Every row gives one point. Each copy is the shape, with its points in the same order, turned, moved and blurred by noise. Say if it was mirrored as well.

Shape (7 x 2):
[[ 36 -24]
 [ 30 -35]
 [  0  36]
 [-24  22]
 [ 34   1]
 [-24  25]
 [  8 -29]]
Copy 1 (7 x 2):
[[-33 -16]
 [-40 -26]
 [ 12  31]
 [ 28  16]
 [-27  11]
 [ 29  16]
 [-19 -29]]
Copy 1 is: mirrored
Copy 2 (7 x 2):
[[-26  31]
 [-35  23]
 [ 43  18]
 [ 37 -11]
 [ -2  37]
 [ 40  -6]
 [-21   4]]
Copy 2 is: mirrored
Copy 3 (7 x 2):
[[ 44  -2]
 [ 39  12]
 [ -9 -46]
 [-29 -27]
 [ 32 -22]
 [-31 -29]
 [ 19  15]]
Copy 3 is: mirrored

Shape (7 x 4):
[[  6 -14  26  47]
 [ 44  -6 -52 -32]
 [  6  -4  -6 -38]
 [-43 -20  31 -20]
 [ 17   0  -3 -27]
 [ 17  33 -14  -1]
 [ 32   7  23  -5]]
Copy 1 (7 x 4):
[[ 19 -31   9  40]
 [  7 -30  -5 -77]
 [  8  13  12 -42]
 [ 22  49   1  13]
 [  6  -1  18 -34]
 [-30 -20  10 -24]
 [  5 -18  40 -11]]
Copy 1 is: mirrored
Copy 2 (7 x 4):
[[-13   0  25  32]
 [ 51  11 -72  14]
 [ 34   1 -30 -23]
 [  8 -33  15 -43]
 [ 30  13 -30 -12]
 [ -5  30 -40  -2]
 [ 19  35   1   1]]
Copy 2 is: only turned
Copy 3 (7 x 4):
[[ 32  11  47 -11]
 [-21  41 -48  21]
 [-36  10 -17 -19]
 [-42 -24  37 -32]
 [-17  15 -17 -19]
 [ 17  -6 -27  -1]
 [ 12  20  -5 -39]]
Copy 3 is: mirrored

Shape (11 x 6):
[[-28 -31  33 -58 -16 -14]
 [-59   0  19 -26  -8  60]
 [ 11 -35   6  12  -2 -26]
 [  9  14 -25   6   3 -17]
 [-26   1  -3 -41 -21  71]
 [  1  18   3  20  28 -25]
 [ 15  -8 -32  16  52 -22]
 [ 15  16  -5  23  10  -6]
 [ -3 -16  56 -61   2  19]
 [ -1  -3  -1  11  24  -8]
 [ -6  18 -19  -1  20 -17]]
Copy 1 (11 x 6):
[[-27  32  75   0  16  15]
 [  8  42  18  -5   1  77]
 [-10 -35  32  21  12 -11]
 [ -5 -24   1 -25 -13 -11]
 [  9  64   0   3 -12  44]
 [ 14 -50  21 -31   3   1]
 [  5 -43 -13 -25  38 -24]
 [ 19 -34   3 -15 -12  -5]
 [ 23  48  73   0  18  12]
 [ 10 -29  12 -15  14   3]
 [ -3 -23   7 -39   3   0]]
Copy 1 is: mirrored
Copy 2 (11 x 6):
[[-12 -62  17  18 -62 -10]
 [-88 -25  32   2 -31   4]
 [ 16 -17 -10  36  -1 -10]
 [  5  19 -19  -8 -13   5]
 [-78 -27  16  -7 -34  44]
 [  6  10  -7 -11   8 -33]
 [  2   6 -58  -6  16 -26]
 [  2  14  -4  -7  14  -2]
 [-24 -80  28 -12 -28   4]
 [ -9  -5 -15   1   5 -20]
 [ -6  11 -17 -18 -16 -17]]
Copy 2 is: only turned
Copy 3 (11 x 6):
[[ 14 -41 -29 -61  -3 -10]
 [ 20 -12  48 -55   7  34]
 [  7 -34 -27  24   7 -16]
 [-27  12  -9  18  -1 -15]
 [ 23  23  23 -54  30  37]
 [-22  -9  14  25 -10 -41]
 [-43 -15   4  41  32 -37]
 [ -6   6   5  32  -3 -22]
 [ 36 -18   1 -65  15 -31]
 [ -9 -15  10  18  13 -21]
 [-36   1   6   9  -1 -17]]
Copy 3 is: only turned

Shape (11 x 8):
[[  8 -33  38 -25 -33   2 -12  43]
 [ 10   7 -31   6 -39 -21 -14  -8]
 [ 12  27  -8  33 -20  13 -31  24]
 [  8  13 -25  -8 -31 -19 -29 -18]
 [-12 -27  17  -9  11  17  11 -15]
 [ 13  20   0 -35 -26 -21  -4 -30]
 [  9 -14  38 -46  10 -27  14  44]
 [-22  24  22  33 -47 -10 -44  22]
 [ 17   5 -14   3 -46 -29  28 -19]
 [-44 -44 -11 -34 -14  -7  47  10]
 [ 10 -51  33 -37  -2 -57  12  29]]
Copy 1 (11 x 8):
[[-15 -43  29 -45 -52   1 -13   0]
 [ 14 -26 -15  -7   3 -42  20  11]
 [  4 -36  -9  40 -42 -25   2  12]
 [ 16 -19 -25 -13  -3 -41  21 -13]
 [-19 -14   1 -16   9  37 -17   5]
 [ 23   7 -24 -42 -10 -17   6   3]
 [-15  18  52 -48 -44  -1 -16   3]
 [-36 -42 -38  13 -54 -40   2   2]
 [ 17 -16 -12 -34   1 -31  19  49]
 [-41 -10  32 -47  19  21  36  22]
 [-25   3  53 -64  -9 -21 -27  12]]
Copy 1 is: mirrored
Copy 2 (11 x 8):
[[ 33 -63  21  -3 -13  23  -6 -20]
 [-10   2  11 -20 -14 -37 -16 -26]
 [ -7   4  18  19   7   3 -52 -34]
 [ -3  12  10 -24   7 -29 -13 -28]
 [ -2 -17 -23  14 -13  25  18  11]
 [ 18  20   6 -25  -9 -16  24 -25]
 [ 55 -42  34  15 -22  11  27  10]
 [-25   4  53 -11 -14  25 -45 -26]
 [ -6   2   4 -11 -45 -33  17 -39]
 [  6 -37 -17 -12 -63   0  16  36]
 [ 19 -63  42   4 -13  -9  52  12]]
Copy 2 is: only turned
Copy 3 (11 x 8):
[[ 20 -13 -34   0 -17  -6  -9  64]
 [-29 -36   4 -35 -12 -45   0   4]
 [  3 -11  31  -8 -36 -48 -25  -1]
 [-41 -29   9 -44 -18 -25  -8   9]
 [  2 -20 -16   8   5  20  12 -10]
 [-27 -13   0 -60 -10   0  21   4]
 [ 11  31 -19 -14  23   4   6  61]
 [ -1 -42  47  -8 -46 -31  -9  42]
 [ -7 -35  -5 -50   1 -45  37   6]
 [-25 -16 -32  25  28 -10  57  28]
 [  1 -14 -30 -19  56   5   4  71]]
Copy 3 is: only turned

Shape (14 x 9):
[[ 36 -13  -7   9 -27 -17  30 -26  -9]
 [-12  36  10  18   6 -26  20 -31  19]
 [-16   4 -37  19   7   0  -2  18 -13]
 [ 19  64  -8  18   9   9  40 -13  48]
 [ -4  16  52 -58  11  -2  -5  14  -6]
 [-16 -70 -23  -9   6  28 -12 -25  18]
 [-20 -27 -20  -7 -14   6 -25  20  -6]
 [-13 -17 -30   1   7 -28  18 -16 -16]
 [ 22 -17  89 -34  40 -21 -21   6 -17]
 [ 20  36 -72 -15 -29  -8  20 -27 -11]
 [ -2   7  31 -35  33  29  15  15 -24]
 [-21 -23 -22  11 -17  16 -23   3   0]
 [-42 -35 -23  10 -17   7  25  24   3]
 [  7  21 -37  -6  17  -6  36  16  44]]
Copy 1 (14 x 9):
[[ 28 -14  -3 -16  46  -2   1 -23 -28]
 [-16   2 -10 -10  35 -13  41 -17  18]
 [-15  -9  -6 -34 -14  29 -20  -6  14]
 [ 16  23 -57 -13  11 -21  42  -6  25]
 [-15  43  47  18   4 -40  -6  12  -3]
 [ 18 -61  22   4  13   2 -49  23  29]
 [-16 -30  20  -6 -14  -1 -41  -6   4]
 [-24 -24   0 -32  39   7 -21  -5   6]
 [ 23  50  95   3  19 -25   5  -7  21]
 [-22   2 -61  -5  35  13 -19  -7 -37]
 [  5  44  34  -5  -5  -6  -1  46   5]
 [-12 -41   5   3 -10  24 -18 -15   0]
 [-15 -55   5 -42 -13 -13 -16  11   2]
 [  3  13 -44 -32   7 -30  -9  -4  31]]
Copy 1 is: mirrored
Copy 2 (14 x 9):
[[ 12  -3  20 -17  21  -4  45  18 -19]
 [ -4  -4  -9  35  41 -32  22   8  23]
 [ 23  19 -28   0 -13  -2  -2  -4  21]
 [ 22  30  -4  28  83 -15  20 -19  35]
 [-55   6  41  39   3  24 -16 -17   9]
 [-12 -53 -38 -33 -14  10  15 -44  -3]
 [  7 -20  -4  -2 -35  10  -4 -27  14]
 [ -6  -5 -17 -20  -7 -15  19  16   9]
 [-65 -24  23  63   4  49  -8   6 -32]
 [ 35  42  18 -46  14 -50   9  -8   9]
 [-53  33   0  26  -3  32   1 -29   0]
 [ 18 -19 -22   0 -30   3  12 -36  12]
 [  0 -14 -23 -16 -28  18  32 -17  47]
 [ 11  12 -11 -20  54   1  -9  -9  50]]
Copy 2 is: only turned
Copy 3 (14 x 9):
[[ 27  26 -28 -10 -22  28  23 -29   5]
 [-15  17  -1  -8   0 -30  46 -16   1]
 [  8  -8 -37  27   9 -13  -3  11  -5]
 [ 33   5  19 -41  -1 -46  46  13   7]
 [-30  68  36   7  19   8 -22  17  -5]
 [-32 -40 -14   1 -38  43 -31  -4   1]
 [-14   2 -28  34 -11   3 -38   5   7]
 [-22  11 -52   0  -3   9  11 -13  -9]
 [-40  63  48  18  52  55 -13 -19  13]
 [ 41  19 -59 -24 -25 -32  -3 -13 -35]
 [-10  36  22   9  26  29  -6  40 -24]
 [ -6 -16 -18  37 -22  -1 -23   0   4]
 [-18  -4 -42  27 -35  10   3  34  24]
 [  7   0 -25 -45   7 -28   7  28  20]]
Copy 3 is: mirrored

Shape (18 x 12):
[[ -8 -63 -27  27   2  -1 -28  42   5  17   5 -12]
 [-10  43  35 -20 -17  -3  40  41 -32  11   8 -18]
 [  2  -5  41 -17  -1  10  38   7 -45   0  15   0]
 [-28 -48 -10 -26  21   8 -29   8  11 -11 -29 -36]
 [ 19 -51 -15  -3  19 -10 -27  29  12 -19 -21 -14]
 [-38 -82  19   6  -8 -23 -15  26  18   6 -23   4]
 [ -4  29  30  12 -18 -29  42  40 -62 -33  -4 -14]
 [-18  36 -27  13  27   5  67 -31 -17  -2 -11  -6]
 [ -9  37  15  38  -1  30  21 -22  18 -19 -16 -12]
 [ 12 -31  -7  -4 -17 -21   3   4  26  16 -40 -27]
 [-27  69  -1   7  26  12  33  -3  15  -9 -25  17]
 [-10  24  28 -17 -23 -24  -2  15 -41   1  40  -8]
 [ 10 -60 -35  -3  -2 -31 -31  -5  17  14 -21  11]
 [  0  13  38 -11 -22   2  -2  20 -87   5 -17  16]
 [-34  54   5   8  24 -15  35 -22   9 -36 -11   2]
 [ -5 -47 -28  -9   6  -5  -8  42  27  10 -30  14]
 [ -6   4  17 -27 -48  11  29  26 -35 -38  16  12]
 [ 16  46  21  11  50   0  48 -19  14 -14  -4  15]]
Copy 1 (18 x 12):
[[ 11  -6  33 -44  -5  19  15  38  37   8 -38  25]
 [ -7  21  -2  39  -2 -23  31 -20 -49  32 -23 -14]
 [ 16   6  12   4 -10   9  39 -43 -39  22   0 -15]
 [  6  25  46 -57 -20  -2 -13  26   6 -19 -33 -21]
 [ 30 -20  20 -43  -8  -5  -3  38  26  -6  -8 -10]
 [ -2 -15  57 -45 -37  -4  56  23  32 -17 -38  -6]
 [ 43   8 -17  35  17 -32  54 -22 -25  15 -27 -16]
 [  3 -13   3 -11  54 -15  -6 -68 -40 -22 -50  -3]
 [  5  10  -4   2 -10 -25 -13 -58 -14 -48 -34  29]
 [ -7 -25   9 -54 -27 -36   4  10   5  -4 -44 -11]
 [-15   0  12  27  38 -37 -12 -32 -53 -46 -27  13]
 [-11  40 -20   3   8 -16  49 -17 -15  30   8 -17]
 [-12 -31  18 -80   2  -1  20  28  19 -15 -18   0]
 [ 29  31   6 -20  -7 -15  65 -10 -68  27   2  16]
 [ -4   8   4  16  41 -45  12 -51 -17 -64 -17 -17]
 [ -8 -41  38 -36 -11   2   9  47   0 -15 -43   1]
 [  5  17 -25  16 -13  27  52  -5 -44 -10 -23 -21]
 [ -1 -27  12  21  25 -35 -14 -65 -27 -35  12  -2]]
Copy 1 is: mirrored
Copy 2 (18 x 12):
[[ 10 -23   8  24 -21  46 -50 -24 -22 -42 -14  -2]
 [-19 -15  67  -3  -7  -6   5  25  11  49  -7 -20]
 [ 22 -35  39 -20 -14   7  17  -3  31  51  -4 -14]
 [-31 -26  12 -15  22  25 -26 -44  11 -40   7  17]
 [  1 -34  -2   7  11   3 -15 -21 -11 -54 -18  14]
 [ -3 -52   5  41 -22  26  -9 -51  -3 -37  26  10]
 [-12 -55  53  -3 -18   8  29  52   0  27 -18 -11]
 [-33  16 -18 -26  -2  28  19  17  -2  69 -10  36]
 [-40  25  -6  -3  -7  30  40  11  43  12 -23 -14]
 [-37 -21  -6   8 -29 -11   2 -33  -9 -29 -15  14]
 [-46  30  11  19  25   9  24  29  35  42   7  18]
 [  3 -35  33 -18 -16 -11 -20  25  14  35  16 -44]
 [  1 -24 -33  21 -23 -11 -46 -31 -13 -40  12  25]
 [ -3 -66  44 -12 -40   1 -21  31  57  28  -4   0]
 [-43   0  -5  -1  33  16  36  24  17  44  19   4]
 [  3  -3  14  36  -6   6 -24 -21 -11 -48   2  39]
 [ 23 -19  52 -26 -33  -2  18  39  21   1  31  -6]
 [-10  14 -22  12  32  -1  36  18  27  59 -24   3]]
Copy 2 is: mirrored
Copy 3 (18 x 12):
[[  1 -36 -24  12 -23 -10 -27  23 -21 -29  -8 -32]
 [-16  61  40  -9 -13   5  42 -38  28 -11  26 -34]
 [  9  21  39  -5 -16   1  22 -27   0   4  51   0]
 [  5 -20 -41  12  31 -35 -20 -44 -13 -20 -10 -24]
 [ 16  -6 -46   1  -5 -22 -11  -9 -32 -32 -18   3]
 [  1 -53 -12 -13  26 -21   5  13 -19 -51   1 -21]
 [-35  67  36  -1 -17 -19  32  -7   8 -17  35   4]
 [ -6  32  30  74   8   8  55 -16  12  29   2   6]
 [-20  21  34  13  13  -2  12 -16  26  33 -52  14]
 [  2 -17 -20   2  -5 -42  45 -19 -24 -25 -36  -8]
 [ -3  56   8  29  51  22  39 -11  17  31 -25  -8]
 [-12  40   3 -22 -21 -16  16 -18  41  10  52 -25]
 [ 14 -36 -59   1  -2 -32  24  14 -37  -3 -10 -13]
 [-27  49  35 -24  -5 -13  12 -16 -26  22  53 -19]
 [ -8  41  10  36  51  -4  40 -13  35  13  -8  23]
 [ 13 -13 -41   6  10   8  19   3 -26 -34 -10 -29]
 [-34  23   7 -27 -23  26  29 -35  16  -6  33  15]
 [ 40  49  26  32  21   3  38 -11  17  27 -14  28]]
Copy 3 is: only turned
Copy 4 (18 x 12):
[[-46 -48  23 -10  20 -11 -49  10  26  -6   7   9]
 [ 12  57   1 -20  23 -34   6  49 -21   6  27  -7]
 [ 25  21   1 -34  -1   4   3  18 -13 -24  32  -8]
 [-42 -41 -15 -28  16 -47 -11 -24 -13 -29 -16 -14]
 [-12 -49  12 -10  38 -32 -30 -33  17 -33 -14  18]
 [-46 -56  46 -14  10 -20 -42 -10 -40 -16  -7   7]
 [ 19  52  -8   4  34 -10  -6  29 -30 -36  38  36]
 [  5  10 -47   9 -19   0  45  -6  -9  31  21  33]
 [  2   3 -18  47  13  13  37  11 -16  16 -16 -15]
 [  9 -47  10  11   5 -52 -24  -2 -16  -2 -14   8]
 [ -8  34 -21  -1  26  -3  55   4 -19  45 -27  15]
 [ 16  52   1 -21   4  -8 -50  25  -1 -12   8 -13]
 [-11 -58  12 -12  -9 -35 -49 -17   4  -3 -36  31]
 [ 28  22  -8 -38  23   8 -14  66 -29 -54  -7  17]
 [ -4  44 -27  10  11   5  30 -24 -30  29 -11  16]
 [-32 -49  37 -23  20 -38  -8  -6   8   4 -22  35]
 [  7  52  28  -9 -20 -21   9  25  -3 -52  10   2]
 [ 36  23 -11  -3  25  25  44 -24  -6  37  -3  10]]
Copy 4 is: only turned

Shape (16 x 12):
[[  0  -9  -5  -7  11   0  24 -13   2 -24  31  -1]
 [ -4  46   7 -14  15  -2   7 -29   8  12   1   1]
 [-12 -16 -11  47  10 -11  11   5   6  16  36  -6]
 [ 63  10  -9 -17 -43 -10  16  -1   8  10  13  -6]
 [-12  17  40  -3  15 -56 -10 -26 -15  -4  14  17]
 [ 32 -14 -11   1  13   0 -10  30   5 -46   3  -3]
 [ 29 -22  24 -27  17   0 -10 -17   4  25   3  71]
 [-11  -8  43 -28  13   1 -18 -32   6   1  48  -3]
 [ 10  25  11   5  12  -2 -11 -18  -5  14  56   0]
 [ -9 -13 -10 -13  12  -1 -14 -12  -5   1   3  -1]
 [ -3 -23 -15  95  -1 -20  -5 -21   7  14  12  18]
 [ -1  -2  -4  -5   7 -14 -14  35 -86  -2   1  14]
 [-12 -21 -10   1  -8  -2 -13  30   9   8   3   1]
 [  1  17  -6 -29  -2  -1  -2 -20   9 -22   7  59]
 [  6  -2  -6 -23   5 -17 -16 -14  -2  15  22   1]
 [-13 -17  25 -13 -20   0 -15   7 -31  21   6  -6]]
Copy 1 (16 x 12):
[[ -8  20  31 -15  -1  21  17  -7  13  28   7 -19]
 [ 30   4   9  35  -6   8   4  10   0  -2   4 -23]
 [  1  -1   7 -34 -14  17 -26  -5  51  21   0  -4]
 [-40  42 -30   7  -9   0   6  11   1  -1  49  -7]
 [ 37 -14  25 -15  10  25  -6  52 -19   6  12   0]
 [-32   5  15 -30  29  -1  51  -9  32   7  20   1]
 [  9 -29 -30 -35 -48  -3  36  10 -37  10  18 -22]
 [ 50  22   4 -30   3  35  18   6 -10  10  12 -41]
 [ 38  31  -9 -11 -11  32   6  19  24   2   1  -8]
 [  1  -5   7 -14   4  24   9 -19  -3  -9   1 -10]
 [ -1 -42 -21 -30   1  28 -42  -3  55  50  10  24]
 [-27   9   2 -38  22 -18   7  24 -16 -20 -46  31]
 [ -9   0  10 -37   7  -4  -8 -31  14 -13  15  -4]
 [ 17   0  11   7 -32  -4  44 -10 -25  21  16  17]
 [  4  11   2 -17  -7  32   5   3  -7 -16   9  -7]
 [  8  15 -13 -39  24  -6 -19  -5 -26  -7  -5 -13]]
Copy 1 is: mirrored
Copy 2 (16 x 12):
[[  0   1  25  -4   4 -27  -4 -26 -36  25  13   9]
 [-21 -18  19  14   4 -20  29 -17 -15  20 -37 -14]
 [-11   4  51  22  11  -6   3  -2 -24 -20  17  37]
 [  8 -30   8  10   2 -37 -45  26 -11  40 -29  25]
 [  0  22  47 -18 -23  13  18  -2 -18  14 -35 -23]
 [ 31   2 -16 -12  -1 -14 -24 -35  -9   1   1  35]
 [-46  30 -25  18 -48   0 -22   7 -25  26 -19  -8]
 [-11   9  31  -3 -39 -10  32  -6  -4  49  18  -4]
 [-22 -12  49  13 -20 -11  17 -16  -8  31 -16  31]
 [-14  14   8   0   4 -22   3 -17   5   6   4  -3]
 [  2  18  64  58  -7   0 -24  -5 -23 -58   5  20]
 [-28  11  22 -40  22  38 -45 -35  27   5 -19   7]
 [ -2  19  -1   9  26  -2  -3   5   5   0  11  24]
 [-11  33  -8  26  -4 -14 -10 -31 -31  42 -35  -9]
 [-19  13  21  -6  -7 -29   3   1   3  21 -13   9]
 [-17   1  21  -4   9  15 -11  10  26  25  13  -7]]
Copy 2 is: only turned

Shape (17 x 12):
[[ 11  14  -3 -19 -27  24  -9  27  16  -2  19  48]
 [ 63  27  -3 -37  -7  43   6  -1  25 -16  -1   5]
 [ 40 -26   9  48  46   4 -20 -12 -40  23  20 -15]
 [  3  35   4 -13   3 -15  10  12  30  -6  13   8]
 [ 10  57   9 -11 -17  -5 -10  22  26  14  25  -6]
 [  8 -17  43  15 -36  30   3 -27 -15 -39 -45  27]
 [ 15 -43 -27  56  43   1 -24   5   2  -1  -9 -34]
 [ 23  15  15  -7  -5   4 -31 -18   2 -31 -22  31]
 [-21  13 -28  20  24 -18  33  -7   0  31   3  11]
 [ 16 -14 -31  59  29 -16  10  39 -35   9  10  -8]
 [ 44  -6 -18  36  47  -4 -15  18 -20  37 -23   6]
 [-32  11 -39  15  31  -7  25  24 -49  26  26 -21]
 [ 14  11  33   4 -14  66 -40 -12  18  -9 -44  18]
 [-10   7  14  -8  32  -4  36  39  14  19  29  12]
 [ 15  21  43  29 -30  39  15   1  -6 -35 -51  22]
 [  6  13  38  -1  10  34 -21   0 -16 -55 -53  25]
 [ 23 -47  -2  17  20 -19 -25  12 -30  26 -39 -35]]
Copy 1 (17 x 12):
[[ -6  19  -2   5 -52 -13  44 -16   4 -12   2  -6]
 [-32  35  25 -11 -43 -24  32   6  50 -34  27   2]
 [-20 -14  16  16 -15  46 -45 -16  25  37  55 -17]
 [ -4  11   6  27 -15 -23  13  17   8   8 -11  26]
 [-17  24  18  41 -33 -33   2 -10  19 -17 -14  39]
 [-43  37 -21 -69  -7  -9  -9  -5 -13 -16   0 -34]
 [-13 -56  28 -13  28  13 -16 -18  14  40  60   2]
 [-19  33 -29 -19 -17 -25  11  -6  25  12  14  -5]
 [ 11  -3  33   8  11  37   7   5   9  33 -23  18]
 [ 10 -28  52  -4 -24  15 -16 -17  -6  62  32  10]
 [  2   4  50  14   3  15  -8 -26  23  46  58 -13]
 [ 52 -33  43  10 -21  34 -27   5   7  25 -12  26]
 [-39  14 -13 -26  -3 -30  15 -42  37 -33   1 -44]
 [ 16  -8  39  41 -17   8   8  29 -16   0  -2  -5]
 [-44  37  10 -49 -16 -31 -19 -15  -1  -2 -16 -36]
 [ -9  21 -24 -51  -5 -48 -12   3  24   4   3 -58]
 [ 22  -6  25 -19  28  14 -30 -39  -9   5  77   5]]
Copy 1 is: only turned
Copy 2 (17 x 12):
[[  5  -8  -6 -10  13  12 -23 -12 -17  41 -46 -19]
 [-15  13 -26 -32  20  32 -49  -6 -22  21   4 -67]
 [ 46  28 -18  16  26   0  11  33  16  15  67   3]
 [ -2   5 -33 -12   9  27 -21 -14 -10 -19 -28  -4]
 [ -1   6 -41 -12 -15  35 -44 -21   0   0 -17   8]
 [ 19   8  38   9  47 -47 -36 -35 -38  -8   9 -48]
 [ 37  29 -21 -12  -1 -18  58  20   2  -8  48 -17]
 [ 15  34   5 -19  33  -7 -33  -6 -42   6 -11 -20]
 [ 34   8   0  34  -2  39  14  17   3 -35 -13 -10]
 [ 17  23  -7  33   3  24  54   1  12  17  39   5]
 [ 37  57 -32  32   5  14  23  27   3  22  28 -24]
 [ 11  16  22  20 -20  54  25   9  49 -12   9  14]
 [ 40  35  -4 -30  22 -39 -47 -31 -11  18  -6 -66]
 [ -6  -4 -30  22  22  24   2   2  39  -9 -30  -2]
 [ 17  25  17  20  40 -15 -38 -70 -26   0   8 -50]
 [  8  64  24 -17  55 -32 -26 -39 -10  -4  -8 -37]
 [  2  51  -7  22 -22 -35  20  36  -2  -2  50 -20]]
Copy 2 is: only turned
Copy 3 (17 x 12):
[[ -9   0   0 -12 -38  11 -35  25  -7  69  -6   6]
 [-32  22  56 -15 -14  14 -20   8  34  58  -1 -31]
 [ 12  44 -29 -13 -23 -26  50   8   2 -20   9 -38]
 [-28   8  15  -5  -6 -16 -25   5   1  33  17  33]
 [-61  13  -4  -2 -14  13 -17   4   5  43  21  27]
 [ 14 -19  -1 -58  47  -5  -3  12 -24  63 -20 -44]
 [ 50  45  -3 -13  -1   8  25   5 -13 -35  20 -11]
 [ -6  12  28 -36   3  -9  16  19 -27  67   7 -10]
 [-15 -10   1  19 -14 -31 -18   6 -33 -25  -3  12]
 [ 20  13 -27  -7 -24  -8   4  43  -4 -40  42 -14]
 [ 11  45  -1  22 -22 -17  17  36 -24  -8  33 -43]
 [ -8 -24 -26  28 -28  -2  15  37   0 -48  -6  20]
 [ -6  41   9 -23  36  25  -1  11 -28  74 -32 -37]
 [ -7  14 -19  21 -15 -39 -36  23  25  15  -2  24]
 [-18  -3  -1 -51  55  -1 -26  43 -16  50 -10 -42]
 [  0  14  20 -39  48  -4  17  59 -16  67 -22 -15]
 [ 44  12  -8  23  16   0  44   6  -8   5  47 -33]]
Copy 3 is: mirrored
